Each row of a before or after table is a point. One or more steps were done to the points. Then noise was added and the rows were shuffled. The steps act on how far a point lies along the listed directions, d1 being the first. Write out the steps. A step turns or swaps two directions, mirrors them in a line or flattens them onto one, adds a multiple of one to another, or multiplies one. Angles are multiples of 10 degrees, from the lower direction toward the higher: turns from -170 to 170, lines from 10 to 170 but not 90. Use the fewest steps. Two steps may share a direction if one is a turn and the other turns, adds or multiplies; they go together, in the order done. Otherwise the lowest direction goes first.

Directions:
(1): [-14  37]
(2): [-37 -14]
Before (8 x 2):
[[-17  -8]
 [-19   4]
 [ 17  -4]
 [-18 -13]
 [  3   8]
 [ 26 -20]
 [-14  11]
 [ -7  11]]
After:
[[ 36 -60]
 [-19  19]
 [ 19 -20]
 [ -1  16]
 [-13  30]
 [-10  -8]
 [ -7 -18]
 [-21  34]]
Steps: multiply d1 by 2.5; multiply d2 by 0.7

Directions:
(1): [ 15  -9 -14  43 -47  10]
(2): [ 13 -35  51  -6 -14 -22]
(3): [ 57  -4 -22   0  20 -24]
(4): [ 28  37  16 -32 -28  22]
(5): [-13  36   2   8 -16 -54]
Before, 10 rows:
[[-10 -25  39  -3  -1  18]
 [-38  48  27 -14 -16 -49]
 [ 24 -35  53  22 -24   0]
 [-32 -11 -48  -4  23   6]
 [-19  25 -20  29   0 -43]
 [ 47  31 -26 -13  -8  16]
 [-31  26  10  21 -35 -34]
 [ -2 -13  35   4 -35   0]
 [ 45  40 -22 -15  10 -10]
 [-13 -47  22  17  20 -38]]
After:
[[ 25 -41  22  20  -4  51]
 [-17 -26  38  -4  -1  26]
 [ 55  34  -9 -13 -18 -23]
 [-37  21 -34  18  -8  45]
 [ 57  40 -23 -14  12 -22]
 [-35  -6 -11  -1   0 -51]
 [-44  39 -30 -16  20  52]
 [-11 -52 -10  15  42  14]
 [ -6 -16  10   1 -20  47]
 [-17  21 -47  27  19   1]]
Steps: mirror d2 and d5 in the line at 140 degrees; multiply d3 by 1.3

Directions:
(1): [ 22  34  -3  14 -14  18 -52 -21  39]
(2): [ 31   0  49 -23  -2  52  20  10   0]
(3): [  6  52 -41 -18  23  12  34  18  12]
(4): [-49 -13  -4 -19  25  34   2 -45  17]
(5): [ 27   7   5  30  57   2  -8 -26 -36]
Before, 14 rows:
[[ -7  13 -16 -15 -15   5  13  12  19]
 [-10 -12   1   4   2 -12   2   3 -12]
 [  5   3  11   1   7  -3   7  14 -11]
 [ -3  -3   1 -11   3   7   4   9   3]
 [  1  12 -19 -13  17  -2  15   6  -2]
 [ -1 -16   2   3   1  -6   6  -1 -12]
 [  0   2  -4   2   4 -10  10   5 -14]
 [ -2  -6 -11   2  15  -9  21  -3 -24]
 [ 18  20   5 -21 -14  14  20  30  11]
 [ -9   0  -4  -3  12   9  24  -9 -10]
 [  1  12  -7 -19 -12  11  14  18  13]
 [  3  14 -18   9  21   0   0  -2   2]
 [ 10   5   4   0  -6  -8   9  15 -19]
 [ -6 -14   1  -3  -4 -10   8   8  -8]]
After (14 x 9):
[[-26   7 -19 -37 -58   4  18  30  46]
 [-12 -14  -4 -11 -10 -10  15  14  -4]
 [-11  20 -13 -37 -50  15   7  30  46]
 [ -4 -11   9   9  16   7   8 -21 -18]
 [ 17  55 -16 -36 -48  29   7  39  60]
 [ 17  30 -13  -4   6  -1  18  19 -13]
 [ 10   6 -13  20  48  -2   6  -9 -24]
 [  3   8  -9   3  18 -10  21   6 -22]
 [-14 -15   2   3   9 -16  11   6 -22]
 [  2 -16   2   6   9  -6   8  -2 -18]
 [  7  -9  -9  13  43 -11  27 -10 -48]
 [ -4  -4   4 -13 -12   9  -6   9  14]
 [ 15  21   3   4  21   4   4  10  -7]
 [  2   8 -16 -10  23  -5  18   4 -10]]
Steps: add 1.5 times d2 to d1; add -1.5 times d4 to d3; multiply d5 by 3

Directions:
(1): [-28   7  22  39 -14 -22  -1  20  41  28  24 -47   9  41]
(2): [-31  25  -9 -47  16  40   9   4  34  17 -40 -11 -37  25]
(3): [ 58  18   3   7 -29   1  56  20  10 -16 -40  -9  20  21]
Before:
[[ 26 -17   6  28 -16 -31  -9   9  -6 -20  38  14  35  -7]
 [ 26   2  -7  -9  15   3  -2  -8 -29 -22   0  31  12 -19]
 [ 36   5  35  60 -35 -43  22  18   9  -5  19 -28  41  26]
 [-31  10   2  -8   6  12   9  -2  17   9  -8 -16 -14  18]
 [-13  -5   8  34 -12 -30 -31   5  -1  -2  31  -2  12   0]
 [-49 -11 -14 -10  19  11 -44  -9   7  13  26   2 -21 -23]
 [-10  11   4   1   5   6 -14   5   1 -12  12   2   4   5]
 [ 19 -16   2   4  11  -8   5 -11 -29 -12   2  23  21 -28]
 [-25  19  22  13   0  -9  -1   9  26  -1  -1 -31  -1  28]
 [  6   2  -7 -18  10   2  10  -4  -1   2 -21  18  -8 -21]]
After (10 x 14):
[[ -3   9  -1 -29  20  14  -8 -13 -19 -26 -20  20 -14 -18]
 [-14   6   8   9   1 -13   8   7  24  21  -3 -12  -1   6]
 [  1 -11  18  34  -1 -26   7   4   3   8  18 -13  31   2]
 [ 22 -20   3  21  -8 -27 -16   2 -14 -23  38  23  32 -17]
 [  7  15   1  -1  -2  10  -1   6  -4 -18   3   7   6   4]
 [  0 -25   3   1  19 -16 -49 -32 -54 -21  37  42   5 -49]
 [ 33  -2  -6  10 -14 -14  -4  -1 -26 -29  -5  28  14 -21]
 [-14   9  -7 -25  11  22  15  -9   0  -4 -22   5 -16   3]
 [ 43  16 -14  -5 -23  14  40  18  15 -15 -38  -5   7   5]
 [ -3   8  17  32   0 -20  -2  13  11   5  23 -16  22  21]]
Steps: turn d1 and d3 by -170 degrees

Directions:
(1): [-35 -12 -47  35  12  23   5 -17 -33  19 -38  51  28  24 -34 -17  27  17
  13 -17]
(2): [-26  21 -21 -10 -56  42 -15  40  25  16  29 -26 -22  26 -54  16   7  -3
  20  -7]
(3): [-12  28  53  47  -5 -38  24  -6 -11  56  11  18 -47  14  -1  14  23 -17
   4 -24]
(4): [ 10  14 -18   6 -49  29   5  -9 -14  37   4  23  33   5  47  45 -33  -5
 -55  -3]
Before:
[[ 14 -15 -21 -34  -3  14 -16   9  17 -32 -14 -23  38 -17   4   2 -26   3
   -4  32]
 [-20  -5  17  15  21 -12   6  -7   1  -9   5   2   3  -9 -11 -15  14   8
   22 -17]
 [  5  -3 -47 -43 -50  53 -17  36   4   0  12  -9  35  11   1  22 -37  19
  -23  17]
 [-22 -16 -34  -5  15  19  -4  15  -2 -23 -24  13   5  10 -60 -17  23  12
   41 -11]
 [-32  16  -9  24 -10  19   8  28 -10  34   8  23 -21  26 -57   1  19  -4
   29 -23]
 [  8   5  -4  -5 -19  15  10   3  -3   1  12  -8  13  -1   4   9 -16   3
  -21   5]
 [-29   9  13  26 -11 -13  14  13  12  26   6   6 -34  14 -44  -7  29  -8
   32  -7]
 [  5  10   8   7   6   7   2  -4  -4  14   0  -3   1  -5  16   5   4 -16
   -1   7]
 [ 27   8   4 -44 -32  18 -22  24  11 -28  17 -40   9 -15  15  26 -41 -12
  -17  22]
 [-15 -21 -20  -8  10  12  -7  15  -1 -23 -13   7  -2  -4 -33 -14  23  10
   36  -7]]
After, 10 rows:
[[  6 -16  10  13  43 -32  11 -25 -18  -5 -41  18  24 -17  19 -14  -3   0
   -1  16]
 [  6  31  41   3 -30  -4  10  35  10  34  40  -9 -42   5   0  31 -10 -22
    0 -11]
 [ -2   7 -13   2  -1  22  -7  -1  -1   9  -6  -4   5   2   0  -4   8  -9
    6   7]
 [ 33   9  53 -13   3 -39  15   8  12 -11  15 -15 -26 -23  31  20 -17 -19
   -8  -1]
 [  5  -5  19  36  20 -26  27 -21 -48  48 -23  59  11   8  37   2  -2  12
  -25  -6]
 [-16  -7   3  36  42 -16   9 -25 -48   8 -43  39  14   6 -15 -19  21   3
   17 -11]
 [ -1   0  -7  17   3   4  20 -10 -18  12  -6  12  16   7  -5  -1   1   7
  -11  -4]
 [ 20  -4  39 -10   5 -26   2   6   7 -12   8  -5 -24 -24  26  10  -1 -12
    4   0]
 [ -7   1  19 -11  -3   1  -3   9  21 -20  27 -26   2 -18  -3   0  -5   3
   10  -5]
 [-11  16  29   1 -37 -10   7  26  33  20  32 -24 -42   1 -24  10   8 -17
   17   5]]
Steps: mirror d1 and d4 in the line at 70 degrees; swap d2 and d3
